Each row of a before or after table is a point. One or more steps were done to the points. Then noise was added and the rows were shuffled. The steps act on columns, c1 being the first. Name the steps. A step turns or swaps two columns, mirrors them in a line or flattens them onto one, adds a multiple of one to another, or multiplies or shifts one. Angles are multiples of 10 degrees, from the lower column toward the higher: turns from -170 to 170, lines from 10 to 170 but not 90. Use the fewest steps. Two steps may share a column if one is a turn and the other turns, adds or multiplies; they go together, in the order done. Otherwise the lowest column goes first.

Before, 11 rows:
[[ 28 -38]
 [ -1 -10]
 [-58 -19]
 [-39  23]
 [ 19  33]
 [-33 -18]
 [-50  38]
 [ 27  43]
 [-28 -14]
 [  1 -13]
 [-57 -23]]
After, 11 rows:
[[-30  23]
 [-40  45]
 [ 38  -6]
 [-37  46]
 [ 49  -7]
 [-11  -4]
 [-24 -39]
 [-23  21]
 [  7  43]
 [-10  -4]
 [ 17  61]]
Steps: turn c1 and c2 by -70 degrees

Before:
[[ -3  24  12   2]
 [  8  30  12 -16]
 [ 12 -29  -9   0]
 [ 21  15  16 -20]
 [  6 -32  13   1]
 [ 10   5  24  -4]
 [ 21 -22   6  -2]
 [  1   2 -13 -27]
 [ 24   8   9 -12]
 [ -1 -16  -8  -9]
 [ -7  -3 -33   5]
 [-19  12 -28   8]]
After:
[[  1  15 -22 -20]
 [-23  23  -6   2]
 [-30  -4  -2   3]
 [ 18   5  -3  -4]
 [ 59 -33  15   2]
 [-27  30 -18 -16]
 [ 38 -28   1  -1]
 [ 44 -23  -6  -3]
 [ 16 -15   7  -8]
 [  4  10 -22 -12]
 [-14   1  -7 -26]
 [-50  12   2  10]]
Steps: add -1.5 times c2 to c3; turn c1 and c3 by -70 degrees

Before (12 x 6):
[[  4 -18 -16  13   0   5]
 [ 35   5 -10  21  10 -29]
 [-18   6  10 -29   0   2]
 [ 17  -5  -8  14 -10  -7]
 [ -6   3  12  -3  15  -5]
 [ 23  -1  -9   1  10 -13]
 [ 12  17  -4  -4  -6   3]
 [ 22  12  14  12  14  -1]
 [ -7 -16  20 -22  12   7]
 [  6   9   1 -26  12  11]
 [  7  -9   2   0  -6  -6]
 [  2  -1 -20   7  -2  -1]]
After:
[[  9 -16 -50   2  13  14]
 [-19   0  31 -16  -4 -23]
 [ -2 -18  60 -17  23 -17]
 [ 31  17 -31  36   6   5]
 [  3  12   3 -22   5 -17]
 [ 21   7 -28  12  11  -5]
 [  6  20 -13  -4 -17  -2]
 [ -7   1  37   2  13  -5]
 [ 19   1 -24  13  -6   8]
 [  3   0 -60   3  -1   6]
 [  9  -6   6   5   1  -3]
 [ 17  18  42   7   5   9]]
Steps: add -0.7 times c2 to c5; turn c1 and c2 by 20 degrees; multiply c3 by 3; turn c4 and c6 by 60 degrees

Before (10 x 9):
[[  7   8 -13  18 -13  -6  40  -8   9]
 [ 25  12   0   5  26 -13  20   4  -4]
 [ -5  12  -4  -2   5  15  -2  10 -20]
 [-19  -7   3  20  -3   2  -3  -1 -11]
 [-18 -17 -13  -3  -4   4  14   5  -3]
 [ 17  19 -12   5  -6 -21  10  -6  18]
 [ 19 -20   0   4   6  25   1  17 -20]
 [ 28  11 -15   4  11 -12  22 -25  -1]
 [ 11   3  29 -12  26  25  -9   5 -13]
 [ -9  -6  13  -5 -11   0   1   8 -25]]
After:
[[ 21   9  19  24  20 -13  26   3  -4]
 [-16  -4 -53 -17  14   4  -4   5  -3]
 [ -4  11  12  -5  -3  15   6   9 -21]
 [ 18 -17  61   0  -8  24  25   5 -12]
 [ 14  22   8  18  10 -21  -6  -6  18]
 [ -6 -13  15 -12   0  -1 -10   8 -26]
 [ -4  14 -12  19  39  -7 -12  -7   9]
 [ 25  19 -11  27  22 -12  10 -26  -2]
 [ 16 -15 -32  20   1  27   7  17 -19]
 [-31  -7  -6  -1  -4   2  -2  -1 -10]]
Steps: multiply c1 by 1.3; turn c1 and c4 by 40 degrees; turn c2 and c3 by 40 degrees; multiply c3 by 2.5; swap c5 and c7

Before:
[[ 15 -17  -8 -28  17 -11  10  12 -28 -28 -10]
 [-25  -8  11 -21   9  -7  10  13   2  -7   2]
 [  9 -18   3 -29  12   2 -15   1 -10 -10 -10]
 [ 17 -14  14   1   0  -7 -11  14 -11  -7  60]
 [ 17 -14   6 -10 -13   1  -9 -19 -31 -14  -7]
 [ 23  -1   5 -22  -7  -5  12  -7  -3 -26  -7]
 [-11  21   6 -12  14  11   1  17 -14  -4 -10]
 [ 17  11 -24 -30  -8  -6   9   7  -5  -3   8]
 [  0  37   5 -33  -3  -1 -13  16   5  -2  -6]
 [ 10 -10  11  48  -5   2 -11 -27   3  -4  -8]
 [ 10 -16   9 -26 -11  13  -1  17  -1  -6 -11]
 [-13  -8  11  11  -9 -13  -8  16   4  -5 -11]
 [ -9  22  -6 -18  -8  13 -13  12   4 -19   3]]
After, 13 rows:
[[ 17 -15 -28  -6   0  -7 -14  14  -5  -8  61]
 [ 15 -18  -1 -29  18 -11   6  12 -21 -28 -10]
 [-24  -8   9 -16   9  -8  14  12   6  -7   2]
 [  9 -18  11 -37  12   2  -5   1 -11 -10 -11]
 [  9 -10  17  35  -5   1 -36 -26   2  -4  -8]
 [ 23  -1  10 -22  -7  -6   6  -7   1 -26  -8]
 [ 17  11 -29 -23  -8  -6  21   6  -1  -2   9]
 [  0  37   9 -36  -2  -1   4  16   6  -2  -6]
 [ 10 -17  17 -26 -11  14   9  16 -10  -7 -11]
 [ -9  22  -7 -29  -8  14 -13  12  -4 -20   2]
 [-11  21  13 -11  14  11   4  17 -22  -4 -10]
 [-13  -8  19   3  -9 -14 -16  16  13  -5 -11]
 [ 17 -14  11 -18 -12   1 -12 -20 -32 -14  -7]]
Steps: add -0.7 times c11 to c3; add 0.7 times c10 to c7; turn c4 and c7 by -30 degrees; add -0.7 times c6 to c9

Before (14 x 14):
[[  1  -4   9  13  11  -5  18  19 -13   1  -7  -2   8  -2]
 [-11   9  -8   4 -10  -7   3  -4   8   9  12  15 -11   4]
 [  0   0  -1  17   8  -7   1   6  -4   6   6  -9   5   3]
 [ -4   4  -2   0  -9  11   8  -6   6  10  10  -3   3  13]
 [ -2   0  -2 -10  -7   2  -5   5  -4   4  -4 -10  -8 -10]
 [ -3  -8   4  10  -8   2   1  14  -3   1  16  -3  12  15]
 [  5   7  -9   6  -8   9  -5  12   3   4   1   1   9   6]
 [-16   5  -2   1 -13  16  -7   3  12  10   1  -7 -17  -3]
 [  1   2  -1   1   2   6   1  10  11   3  13   0   4  -3]
 [  6  -7  -2   1  -1   7   0   9   7   7   4  -2  -3  17]
 [  3  10  16  10  10 -18  13  17  -7  -7  -5  -8   3   3]
 [  6   1  12  18   0  -6  13   4  -9  -7   1  -4 -11  -6]
 [  1   0  14   8   3   1  -3   4  -4   6   2   4   6   5]
 [-11  17 -12   1   6   3   3  -3  -1  -3  17  16 -10  14]]
After (14 x 14):
[[  0   0  -2  12   5   9   2   0  -2   6   6  -9  -8   3]
 [ 10  -8  -8  -2  -5  -2  10 -12 -11   1   4   0   3   6]
 [  4  -1  -1   6   7   0  11  -5  -7  13   3   0   7  -3]
 [ 37  11  -2   6  -5 -13   6 -12  10   1  10  -7  21  -3]
 [ -6  -6  12  27  -4   7   7  11  13   1  -7  -4  -4  -6]
 [ 40   5  -8  -2  -4   4  -5   6   6  12   9  15  15   4]
 [ 16   1  -2 -20  -4 -13   5   7  -6  10  10  -3   8  13]
 [-27  -1  -2 -24   3  -1  10  -5   1   4   7  -2   7  17]
 [ 60   1 -12 -20   5  -4   0   3  11  17  -3  16  -1  14]
 [ 22  -8  16   6   5  25  12   8   0  -5  -7  -8 -11   4]
 [-17   6   4 -12  -8   5  12  -6 -12  17   1  -3  -2  16]
 [ -1  -1  14  -1   1   1   3  -4  -4   2   6   4  -7   5]
 [  4   2  -2   5  -9   0   2  -6   8  -4   4 -10   3  -9]
 [-12   1   9  15   3  14  21   8  -2  -7   1  -2 -18  -2]]
Steps: turn c1 and c2 by -120 degrees; multiply c1 by 3; add -1.5 times c14 to c4; turn c5 and c9 by -30 degrees; turn c9 and c13 by 110 degrees; turn c6 and c8 by -150 degrees; turn c7 and c8 by 60 degrees; swap c10 and c11

Before, 8 rows:
[[-10 -20  -9  -2 -47  23 -32  52 -26  11  11 -32  33  18   2   0   9   3]
 [-33 -33  -4  16  -4 -13 -10 -23 -60  -6  -9  26  29  -9 -29 -39  -4  11]
 [  1   8  30   0  30  32  17   8 -37   1 -16  -3 -11  -3  12  30 -19  -7]
 [-11  17  -9 -35  19  -4 -38 -40  -6  31  35  10  22 -12  45   9   1   0]
 [-14   2  31 -37 -39 -55 -11  12  15  -6  -3  -8 -37 -16  -7 -14 -27   8]
 [-40 -30 -34   8  -2  12  36 -21  25 -14   9 -21  15 -30  24  32  35 -26]
 [-29  -2   8  38 -16  45  -4 -34   0  -4 -32  46   0  18  33   7  22  -5]
 [ 10  -3 -25   5   5  50   0 -11 -16  32  27  26  14  -4   8  -7 -23 -39]]
After, 8 rows:
[[-41   2 -34   8  -1  12  35 -21 -22  -6  20 -20  14  -8  22  31 -33 -35]
 [-11   8  -8  -2 -46  21 -33  50  17  10  -8 -32  35  19   3   1 -19   8]
 [  3  15  30  -3  31  31  16   7  14  22  -8  -1 -12 -14  11  30  16  -6]
 [-29  -7   9  40 -15  46  -5 -35  -5   4 -32  44   1 -17  31  10  -7   5]
 [-14  30  32 -38 -38 -55 -11  11  -8  -6  12 -10 -37 -14  -7 -13  18   3]
 [-13  -6  -8 -36  20  -4 -38 -40  29 -13  24  12  23  24  45   8  18 -11]
 [-34  33  -3  16  -2 -12  -9 -24  15  39   8  25  27 -12 -27 -41 -19   8]
 [ 10  19 -26   3   6  50   0 -13  33  -6   2  26  14  22   7  -8   6 -41]]
Steps: add 0.5 times c1 to c17; turn c2 and c17 by 120 degrees; multiply c9 by 0.7; turn c9 and c10 by -120 degrees; turn c11 and c14 by 60 degrees; turn c11 and c18 by -20 degrees

Before:
[[-35  16  24  15   3   0   5 -13  11 -14   7  -3 -14 -37   0  12 -24 -25
   15  -6   9  -3   1 -23]
 [ 14  17  10  11  30 -11 -40   0 -11 -24  -4  31  42   7  15  10 -16  46
    3  -8 -15  -4  15  37]
 [-36  24  13 -47  14  -8   7 -10  21  30  12  -6  -5  13   3 -22 -12 -24
   10   5   6  -2   9 -20]
 [-23 -44  21   8  -4   1  13   4  21   7  20 -17   5 -41  18   0 -15 -18
    1  10 -14  -3  -9 -17]
 [-13  18  22 -18  19 -10  10 -19  24 -20  21  -5  -2   7  -1 -36 -11 -12
    5  -9 -13 -10 -32 -20]
 [ -4  24   1  17  -1  20   8 -17 -18  25  13 -26  15  13   1 -30  -8 -13
   20  13  -9  -3   6  11]
 [-33 -13  20 -60   6   2  -4  -3  24 -22   0 -15 -15   1  17 -16  19  -7
  -34  -8 -19  -7  15  11]
 [-35   3  11   8  27   5   4 -16  26 -17  12   4 -12 -14   3  10  16 -20
   24  -7   4 -23 -14 -20]]
After (8 x 24):
[[-35   2  23  14  12   0   5 -14   9 -21   6  -2 -14 -38   0  12  23 -25
   15   7   8  -3   0 -21]
 [-13  -1  23 -19 -11 -10   9 -17  24 -26  19  -7  -3   7   0 -37  20 -12
    5   9 -13 -10 -15 -18]
 [-33 -24  19 -60 -16   2  -3  -4  24  -7   1 -15 -15   1  15 -16  -8  -9
  -32   7 -19  -8   8  11]
 [ -3  33   0  18  10  19   8 -17 -18   4  12 -24  17  12  -1 -33   8 -11
   20 -14  -9  -2   0  11]
 [ 14  -3   9  10 -18 -11 -41   3 -11 -26  -4  32  43   6  14   9  31  47
    4   8 -13  -3   7  36]
 [-23 -31  22   7  12   2  13   4  22  35  22 -18   4 -43  18   1  10 -17
    1 -10 -16  -3  -3 -18]
 [-35  -8  11   9 -29   6   3 -17  24 -16  13   3 -15 -14   2  11   5 -21
   25   8   4 -22  -4 -21]
 [-35  38  12 -49  -5  -8   7  -9  19   9  12  -7  -5  14   2 -21  16 -23
    9  -4   6   0   4 -21]]
Steps: turn c2 and c10 by -40 degrees; turn c5 and c17 by 140 degrees; add 0.3 times c6 to c5; multiply c20 by -1; multiply c23 by 0.4

Before, 14 rows:
[[  9  22  10  12  -9  -3 -32  17  23 -10  -4 -18  12 -24   5  20   6  -2
   15 -12   8 -16  11 -18 -20 -13  -4  -9  -3 -15  13   7  15   9 -60 -16
    0 -24   8  -7 -44 -16  23  27  36  10   8 -19]
 [  1   5  33   4  10  -8  -7 -12  -2  18  23  17 -17  32  13   6  12   7
   18  -9 -23 -21 -28  10  18  17   0  -5  33  26   0  -3  -2 -23  -2 -12
   -7  10 -33 -16  -7  11   6 -13 -15  -1 -15  -9]
 [-11 -10  29   9   0  20   9   8   8 -21 -39  11  -8  20  15  20  21 -10
   16   1 -29 -24   6  14  -5  12   5 -21  18 -14 -29  49  -1 -31   4   8
    8  25  16  14 -20 -34 -31   7  -7 -10  21  -2]
 [ -1 -11  16  22  -5  -3  -9   5   5 -13   6  13 -28  23  -9   5  -2   0
    8  12 -22  10 -17   5   8   8   3 -20  18  12  -1 -14   6 -24  20  24
    5  12   1 -10 -13  -2   7   0 -18  -5 -40 -22]
 [-18 -18  -8  -5  -2 -26  -1  23   4 -19 -22  33 -11  24   9  15  13  -5
   32  11 -34 -14  26  -5 -19  21 -10 -27  36   1 -17  36  -4 -17 -10  -1
   35  25  29  11  -4  -9 -25  13  18   1  33   0]
 [ 21  13  16  -3 -26 -10 -27  -1  24  16  -5 -35   0 -19 -11  44  -9   7
    6   5  17 -23  -9 -16 -19 -14  -6  -8 -21 -13  -8   9   7   1 -52  -2
   26   1   5  24 -30  20   0  10  19  21   7   8]
 [-13  -9  25 -12   9  18  -3   5  19  22  34  29  -2  34  16   9 -10  20
    7 -27 -21 -21 -42  -4  30  10 -19 -29   5  15   6 -18   0  -4  16  25
    3  12   3 -19   0  -4   2  -4 -35 -27 -32 -15]
 [  4  18   7 -17  -1   6 -13  -9  14 -13  18 -26   3 -30  -2  19   5 -10
   -1  20   1 -22 -11 -12 -38 -11 -13  -2 -12 -10   7  17 -14  22 -34 -12
   32 -21  -3  -3 -27 -15  12  14  14  37  -6   4]
 [  7   8  12   3  -1  -5 -21  13  13 -29 -20  -8  -7 -28  -2  43 -10 -22
   -7   8  10 -18   6 -25  14  -1 -12  -5 -20  -1   7  22  11  15 -49 -21
   20  -3  -7 -13 -15  -8   4  13  36  23   1  21]
 [ 12  24  27   3  -8  -3 -13  -3  10 -24  -2 -35   3 -35  -4  30 -22  12
   11   0 -14  -7 -11 -29 -25 -15  -9   6  -5  -7   3 -16  19  11 -44 -28
   28  13   5  -7 -15 -17   4  16  13  15  27   3]
 [ -7 -23  22  -2  16   9 -26   1   4  17  -4  19  -7  18  -3 -23   7 -12
   -3  -9 -45 -24 -36  -7   9   2 -17 -39   9  16 -16 -25  -3 -22   2  -1
   -5  13 -22  -8  -2  10 -11   7 -22 -17 -27 -24]
 [  4  20 -10  15   0 -10 -28  -1  18   5 -10 -40  -1  -3 -21  37   4 -16
   -7  -7 -12 -34 -14 -15 -17  -1   1  14  -4 -23  13   1   6  -1 -47  -4
   27 -10  26 -16 -18 -21  -7   8  21  27  17  18]
 [ -5  37  19   9   1   0 -19  -1  18 -19  -7 -47  11  -9 -14  34  -7 -16
   15  -5   2 -14   3 -23 -15  13 -23 -24  -4   3  -1  -7   3  17 -59 -12
   19 -19  13  24 -19 -13   5 -15  17  33   1   5]
 [-34 -16  23 -13 -15  -5 -18  14  -5   3  32  16  -9  39  14 -11   0  -4
    0  -5 -29 -12 -18   7  23   0  16 -22  -1  20 -30 -21  -2 -26   2  23
   -5  15 -26 -18   3 -14   6 -18 -16 -11  -7 -16]]
After (14 x 48):
[[  4  21   1  14  -2 -10 -30   0   5 -10  -9 -40  -2  -5 -23 -24   5 -16
   -6 -27 -13  -2 -13 -16 -18  -1   2  15  -4 -28  12   2   6 -35 -47  -5
   28  -9  27 -25 -18 -21  -5   8  20  27  17  18]
 [-32 -15 -11 -13 -13  -5 -20  14  -2  21  31  16 -10  38  12  -6   0  -4
   -2  17 -29 -26 -17   8  21   0 -10 -22  -1  26 -30 -21  -3 -12   2  23
   -4  15 -26 -28   4 -14   7 -18 -17 -10  -8 -17]
 [-14  -7 -30 -12   7  18  -5   8   9  16  34  30  -3  34  15   9 -11  19
    6 -27 -20  -6 -42  -6  30  10 -20 -29   4  22   7 -16   0 -20  16  24
    4  12   3 -31  -1  -2   1  -4 -36 -28 -32 -16]
 [ 22  12 -19  -2 -26  -9 -27  -3   8  10  -3 -36   1 -19 -11 -23  -9   8
    7 -33  17   1  -8 -16 -21 -15  17  -8 -22 -12  -9   8   6 -24 -51  -1
   25   1   4  40 -31  19   0  10  18  20   7   7]
 [  6   8  22   2  -1  -6 -20  15   5  21 -19  -6  -6 -29  -1 -18 -11 -24
   -7 -36  11  15   6 -25  13   0  22  -6 -22  -4   7  21  11 -18 -50 -20
   21  -4  -8 -22 -15  -8   4  15  36  23   1  21]
 [  9  22   5  13  -9  -3 -33  16   9  13  -3 -18  12 -24   2 -10   7  -3
   17 -22   8   9   8 -18 -19 -13  -5 -11  -5 -28  12   6  15 -16 -60 -18
   -1 -25   8 -10 -44 -15  22  26  37  10   6 -19]
 [ -1 -11   6  24  -3  -3  -9   5  -1  21   6  13 -27  22  -8  -6  -2  -1
    8   2 -20 -26 -18   4   8   7  12 -22  17  17   0 -15   6  10  19  24
    4  12   0 -15 -13  -1   6   1 -19  -7 -40 -22]
 [  2   5 -31   4   8  -8  -9 -11  -1  26  24  17 -17  33  12  -5  13   8
   19  -8 -22 -23 -28  10  18  17  -8  -6  34  32   0  -1  -1 -19  -2 -12
   -6  10 -32 -26  -6  13   5 -12 -15  -2 -15  -9]
 [ -5  38  13   9   2   0 -19   1   8  25  -8 -48  11 -10 -12  -3  -6 -17
   15 -41   4  17   3 -23 -16  13   8 -22  -4  -8   0  -8   2 -14 -58 -10
   19 -19  15  37 -20 -13   4 -14  16  33   0   6]
 [-17 -20  21  -6  -4 -25  -2  24   2   0 -23  33  -9  24   8  -3  14  -6
   31 -13 -34 -17  26  -6 -19  21  15 -29  35  13 -17  37  -2 -16 -11   0
   35  26  29  19  -4 -11 -25  12  18   1  34   0]
 [-11 -12  10  10   1  21  10   7   2  35 -39  10  -8  19  16 -18  21 -10
   15 -12 -30 -31   6  15  -4  13   5 -20  17  -1 -30  48  -1 -25   2  10
    9  25  15  22 -19 -34 -30   7  -9 -10  22  -1]
 [  6  18  11 -17  -2   5 -14 -11   5  10  18 -24   3 -29  -2  -3   3 -11
   -1 -13   3  22 -11 -10 -37 -12  27  -2 -12 -20   7  16 -15 -21 -35 -11
   33 -20  -4  -6 -28 -16  11  15  15  37  -4   2]
 [ -5 -23 -23  -2  16   7 -26   2   2  16  -4  17  -7  16  -3  27   9 -14
   -4   2 -46 -22 -35  -7   9   2 -11 -38  10  22 -15 -25  -5 -23   1   0
   -5  12 -25 -12  -3  10  -9   8 -22 -17 -27 -24]
 [ 13  23  12   3  -7  -3 -13  -4   6  33  -1 -36   2 -35  -5 -12 -22  12
   10 -26 -13  12 -11 -29 -24 -16  11   6  -5  -1   2 -17  20  -9 -43 -28
   28  15   4 -11 -15 -15   5  17  11  15  28   4]]
Steps: turn c3 and c10 by 110 degrees; multiply c9 by 0.4; turn c16 and c27 by 130 degrees; turn c20 and c27 by 70 degrees; swap c22 and c34; add 0.5 times c38 to c30; multiply c40 by 1.6
